Rows are points. A path goes straight from each point to the next, and from the last back to the first. The post is the endless flat space through its rows: a point in 2 columns, a line in 3, a plane in 4, and so on, so that a path can go around it. Count how often the path circles the post. Going back the other way cancels.

Post, 2 rows:
[[ -1  20  -7]
 [-12 -56  -5]]
Path:
[[-53 -44  -9]
 [  3  56  15]
 [ 25  -3  24]
 [ 15 -17 -33]
 [-17 -33 -43]
 [-49   1 -18]
 [-20 -10  50]
 [ 18 -50  18]
 [ 32 -31 -21]
 [-20 -47 -66]
 [-38 -65 -18]
 [-39 -55  36]
 [ 13 -13  55]
 [ 25 -31 -17]
 [ 23 -48 -12]
 [ -8 -50  21]
 [-44 -11  33]]
Times around: 2

Post (5 x 6):
[[-18  -6  -3 -27 -26 -15]
 [ 20 -48  11  -3  10 -21]
 [ 67 -29  19  32 -13  27]
 [  9   0  47  -1  88 -10]
 [-35 -56 -14   2  31 -13]]
Path:
[[  9 -16  -8  -7 -11  14]
 [  5 -20 -15  -5  34 -34]
 [ 35 -74 -24  14 -18  20]
 [-21   6  12  15  53  49]
 [ 55  34   2   6  56   1]
 [ 11  19   1  -3 -17 -37]
 [-27  -6  38 -44 -35 -60]
 [-24 -18   3  -1  30  30]
 [ 15   9 -14 -15  41  13]
 [ 41  16  -9  25  23  -7]
 [-60 -50 -71 -44  21 -38]
 [ 57 -12  19 -50  -7  19]
 [ 35 -97 -40  73  16  38]
 [ 16 -32  28  12  16 -57]
 [-48 -55  10 -17  24 -26]
 [ 28 -11  24 -48   9   0]
 [ -9 -16 -28  18  39  46]
 [ 46  -5  18   8  18 -21]
 [  2 -74  16  18  20 -25]
 [ 16 -52  92 -49  78 -38]
 [-16   6  41 -33   8   6]]
Times around: 3

Post:
[[-33  37  33  -8  -8 -10  31  19   8  15  -8]
 [ 33   2  -6 -26  31  -2 -45 -30   5  16  -5]
 [ -8 -37   4  24  -2  12  44  -6  39   0 -31]
 [-57 -24 -35   5   5 -20  16   4   3  38  17]
 [ 40 -23   1   8   7   0  22  25   9   6 -16]
 [  0  -9  19  66   3  13  -3   2 -11  -7 -30]
 [ 17   1  16  40 -30 -36  14  -2  -6 -20   0]
 [ 20  35 -72 -32 -30   7  31 -36  11  -2  30]
 [ 42  -3 -30  -8 -41   2  -6 -24   5  29 -47]
 [ -3 -15 -50 -27 -21 -42 -59  22  27  19  -6]]
Path, 23 rows:
[[-35 -32 -80  -3   8  -4 -20 -19  15 -35  11]
 [-27 -36  16  29 -26 -50  -6  40  10  39 -52]
 [ 38  72 -67 -20  30  66   8 -12 -23  29  46]
 [-39 -33  -1 -19 -18 -11 -21  46  36  20 -14]
 [-11  72 -14  10   9  47  31  39 -21 -24  19]
 [-61 -22 -61 -12 -14  11   0 -19  24   2 -31]
 [ 23  23 -70  23   0  24 -28  -8 -22  13  -1]
 [  2  11  72  18 -10 -25  38  26  -2  45 -27]
 [  0 -50  89  73  -8  21  -5  57  -7  11 -68]
 [ 17  28 -44 -62 -32  20 -13 -23  94 -19  -5]
 [ 18  -3 -45  21 -18  12 -13 -95  16  14 -13]
 [ 13  31  16 -40 -13  50  38  -6  74 -15  -7]
 [ -2 -35  18  40 -29  -7  -1   8  65  21 -41]
 [ 10 -41 -64  10   6  53  43 -13  23  10   0]
 [-30 -31  28 -38  -5 -26  79 -26  15  37 -17]
 [-17   3  31 -27  15 -22  48 -13  54 -17   1]
 [ 16 -20 -39  10 -81 -33   3   0  31  24 -41]
 [ 13 -11 -17 -20 -58 -14 -31  47  27  28 -35]
 [ 11  -7 -18 -71  -8 -31 -42  -4  30  30 -22]
 [  1  19   0 -55  39 -25  60  54  21  44  -8]
 [ 85   7 -40 -50  16   8  26  -2  74   1  -7]
 [-17  28  39  -7 -12 -10  18 -45   6  32 -13]
 [-64 -71  93 -45  44 -86  29  62 106 -25  37]]
Times around: 4
